Every row gives one point. The window is the flat piece filled in between its corners: a triangle in 3 columns, a solid with four corners in 4, and so on. A path goes straight from each point to the next, and from the last back to the first. List the points from which the path goes on through the window.

Window:
[[ 1.1 -1.3 -2.7]
 [-3.2  0.3  4.0]
 [ 2.2  1.4 -1.2]]
Path:
(1): [-4.1  2.0 -0.1]
(2): [-2.0 -2.2  3.9]
(3): [ 5.1 -1.2 -2.6]
(4): [-1.2  1.4 -2.7]
(5): [-6.5  0.2  1.7]
(6): [ 0.8 -2.3  3.3]
(7): [ 4.3 -0.7 -1.1]
(8): [ 1.1  1.7 -5.1]
(9): [ 1.9  1.9 -2.3]
(10): [ 2.5 -0.7  2.8]
(11): [ 2.0 -1.8  1.8]
(12): [-1.4  0.3 -4.6]
Through the window after points: 9, 11

Window, 4 rows:
[[ 2.1  2.4  1.0  0.7]
 [-0.7 -1.3 -4.2 -2.9]
 [ 8.5  1.0  0.7  1.8]
 [-1.8 -1.6  1.0 -1.1]]
Path:
(1): [6.0 0.1 1.4 0.0]
(2): [ 1.3 -2.9  2.9 -4.8]
(3): [-1.9 -1.2 -4.0  0.1]
(4): [-0.2 -1.1 -2.8  0.3]
(5): [-0.1  0.1 -0.2 -3.4]
(6): [ 3.7 -1.0  0.6 -1.8]
(7): [ 3.3 -0.5 -2.0  2.4]
(8): [3.7 1.5 0.7 5.2]
Through the window after points: 4

Window, 6 rows:
[[ 0.9 -0.2 -0.9  2.2 -4.9  2.1]
 [ 1.7 -1.4  0.8  0.7  1.9  1.4]
 [-0.5 -1.5 -3.4  0.7 -3.2  1.8]
 [-1.7  1.5 -1.5  2.6 -1.3  2.9]
 [ 3.7  1.0 -0.1 -2.5  0.7 -1.4]
 [ 3.5 -1.0 -0.7 -1.5 -3.5 -8.5]]
Path:
(1): [-1.0  0.2  3.4  0.3  0.8  3.4]
(2): [ 1.2 -0.9  1.1  0.2 -2.7 -2.2]
(3): [ 4.4  0.6 -3.3  0.7 -2.8 -2.7]
(4): [ 2.1 -0.9 -2.6  4.0  3.4  3.8]
(5): [-1.1  0.2  1.1 -2.1 -4.7  1.4]
(6): [-5.5  3.9  1.3  2.3 -5.0  5.0]
(7): [ 2.8 -1.3 -4.4  1.4 -0.4 -1.2]
(8): [ 4.3 -2.3 -4.1  1.6  0.9 -1.8]
Through the window after points: 8

Window (8 x 8):
[[ 2.1  2.5 -3.0  0.3  0.7  4.8 -6.5 -0.8]
 [ 5.5  4.1  1.2 -4.4 -2.3  1.4  2.0 -1.0]
 [-5.0  3.9  0.0  1.1  2.1 -0.5  2.2  0.6]
 [-2.4 -3.0  1.6 -4.2  2.2 -0.8  5.0  2.4]
 [ 0.0  0.5  3.1  2.5 -0.6  1.7 -1.7 -5.0]
 [ 6.1 -1.7 -2.1 -2.0  3.8 -2.6  2.1  2.3]
 [-0.1 -2.9  0.0  3.7  1.5  1.3 -4.0  4.7]
 [-0.1  0.9 -0.1  2.2  3.8  3.8  3.2 -1.8]]
Path:
(1): [ 4.4  1.3  2.9 -3.6  6.3  2.3  0.3  3.1]
(2): [ 0.8  1.8  1.2  0.7  3.3  1.3 -1.7 -0.4]
(3): [ 1.1 -0.7 -2.1  4.1 -1.4  1.3  0.6  0.3]
(4): [ 4.2 -2.6 -2.4  0.5  1.1 -0.8  2.3  1.3]
(5): [ 1.7  1.7  0.3 -1.3  3.8  0.0  0.4  0.7]
(6): [ 2.4 -0.2  0.5 -1.9  4.7 -0.7  1.1  0.9]
(7): [ 6.2 -1.8 -4.2  2.4 -3.4 -1.9  1.2  0.5]
(8): [ 1.5 -1.2 -3.4  0.9 -2.5 -3.5  0.2  1.0]
(9): [-0.2 -0.2  4.2  0.5  4.7  5.1 -1.4  1.3]
(10): [ 0.3 -1.3  5.1 -1.7  5.3  3.6 -0.2 -0.4]
(11): [-0.5  0.4 -1.4  0.6  1.6  1.3  3.9 -0.3]
(12): [-2.6  0.6 -4.9  3.6 -0.8  1.3  1.1 -1.4]
Through the window after points: 4, 6, 8, 10
